Each row is a point. The ring and each string are closed loops that go straight from each point to the next, and from the last back to the first. Before rounding, they use only three directions, however many columns there are. How many times does the string pass through the ring? Passing back the other way cancels.

Ring, 8 rows:
[[ -6  30 -43]
 [ 17  50 -26]
 [ 34  48   9]
 [ 29  37  31]
 [  3  10  46]
 [-16 -23  25]
 [-20 -32 -16]
 [-19 -18 -34]]
String:
[[  5  20   5]
 [  2  51  44]
 [  1  34  66]
 [-14  20  28]
 [-17  14  21]
 [-37 -18  44]
 [-26 -42  31]
 [-26 -47  27]
 [-33 -17  28]
 [-17   8  16]
 [  7   0   6]
 [-18  21  39]
 [  1  38  79]
 [ 22  59  67]
 [ 14  49  26]
 [ 15  26   4]
 [ 53  34  -2]
 [ 56  77   3]
 [ 21  71  12]
 [  1  43  12]]
Times through: 1

Ring:
[[-41   3   5 -31 -17 -22]
 [-19  -4  15  -3  -8 -19]
 [  9  -3  23  28   3  -5]
 [ 42   4  30  65  22  20]
 [ 50  15  26  69  24  32]
 [ 16  23  13  25  -2  15]
 [-26  22   1 -23 -25 -10]
 [-44  13   0 -38 -25 -20]]
String, 29 rows:
[[  1   5  17  15  -9  -8]
 [ 14   7  19  31  10  10]
 [ 61   3  34  89  47  41]
 [ 90   5  43 121  56  54]
 [ 77  11  37 101  38  43]
 [ 21  13  20  34  -4   6]
 [ 17  13  18  31   4  10]
 [ 44  15  24  63  30  35]
 [ 53  23  23  69  27  42]
 [ 36  32  15  44   4  29]
 [ -7  30   4  -7 -33  -6]
 [-13  15   9  -5 -20 -10]
 [  1  14  12  12  -2   4]
 [ -1  19   9   9   2  12]
 [-38  26  -5 -38 -29 -11]
 [-64  24 -11 -68 -50 -33]
 [-61  17  -6 -62 -50 -38]
 [-27  11   6 -19 -23 -18]
 [-18   9   9  -6  -5  -4]
 [-38   5   4 -26  -5 -11]
 [-56  -1   2 -44 -11 -24]
 [-33  -3   9 -17   1 -12]
 [-24  -5  13  -6   6  -9]
 [-12  -6  17   9  12  -3]
 [  4   4  17  21   9   5]
 [-16   3  13  -3 -15 -17]
 [-28  -1  13 -16 -31 -34]
 [ -7 -11  24  13 -14 -26]
 [  2  -4  23  20 -12 -18]]
Times through: 3
String:
[[-63  13  -6 -62 -44 -37]
 [-64   9  -5 -59 -30 -31]
 [-46   3   2 -34  -4 -13]
 [-26   2   9 -11   3  -6]
 [ -3   6  14  12   4   2]
 [-33   4   8 -24 -26 -26]
 [-53  -4   6 -44 -38 -45]
 [-34 -14  16 -15 -10 -31]
 [ -2  -6  21  19   9  -5]
 [  7   2  20  26  10   4]
 [  1   5  17  17  -1  -2]
 [ -9   5  15   3 -17 -16]
 [ 12  -3  25  30  -9 -13]
 [ 50  -2  35  76  28  20]
 [ 68   1  38  96  42  36]
 [ 65   6  35  92  45  42]
 [ 22   9  21  40  13  15]
 [ 18  12  19  32  -3   5]
 [ 45  17  25  61  13  24]
 [ 73  21  30  93  38  51]
 [ 61  20  26  80  40  49]
 [ 23  16  18  38  12  20]
 [ -1  15  12   9 -10  -1]
 [-10  26   5  -8 -27  -6]
 [-22  31  -1 -23 -36 -10]
 [-16  27   1 -13 -18   1]
 [  4  16  12  17   9  15]
 [ -8  11  11   3  -9  -4]
 [-38  15   2 -34 -36 -25]
 [-39  14   2 -35 -34 -26]]
Times through: 5

Ring:
[[-28 -26 -17  45  51  19  29 -28]
 [-34  -4  -4  17  40  15  50 -26]
 [  0  25  22 -29  29 -20  28  -6]
 [ 46   4  16 -14  38 -53 -36  11]
 [ 61   2  20 -13  42 -49 -63  13]
 [ 38  11  28 -12  43  -4 -48  -4]
 [ 15  -5  12  14  48  12 -27 -15]]
String, 23 rows:
[[ -9   1   6   7  40   5  19 -17]
 [-21 -30 -23  45  50  -4  28 -20]
 [-55  25  11 -14  27  21  93 -29]
 [-38  39  25 -36  22   9  80 -21]
 [ -9   4   3  -2  35 -21  35  -9]
 [  8   0   4  -1  38 -29  11  -4]
 [ 19  26  24 -37  27 -46  14   6]
 [ 26  42  41 -54  24 -31   2   4]
 [ 20  12  20 -14  37 -18 -10  -4]
 [ 25   3  14  -5  40 -23 -19  -2]
 [ 33  34  40 -43  30 -19 -19   1]
 [ 89   3  27 -20  43 -67 -96  24]
 [ 81 -10  17  -1  49 -56 -96  18]
 [ 42 -11   8  10  48 -28 -50   2]
 [ 24  11  23 -12  39  -9 -22  -5]
 [ 23 -17  -1  22  49 -18 -28  -6]
 [ 21  21  33 -19  39  11 -23 -11]
 [ 11  14  29  -6  43  31 -22 -20]
 [  3 -44 -20  64  62  17 -28 -23]
 [  6 -23  -8  34  51  -3 -12 -14]
 [-10 -51 -33  72  61   5  -4 -22]
 [-45 -59 -46  91  63  31  34 -38]
 [-41  -8  -6  27  44  31  51 -32]]
Times through: 0
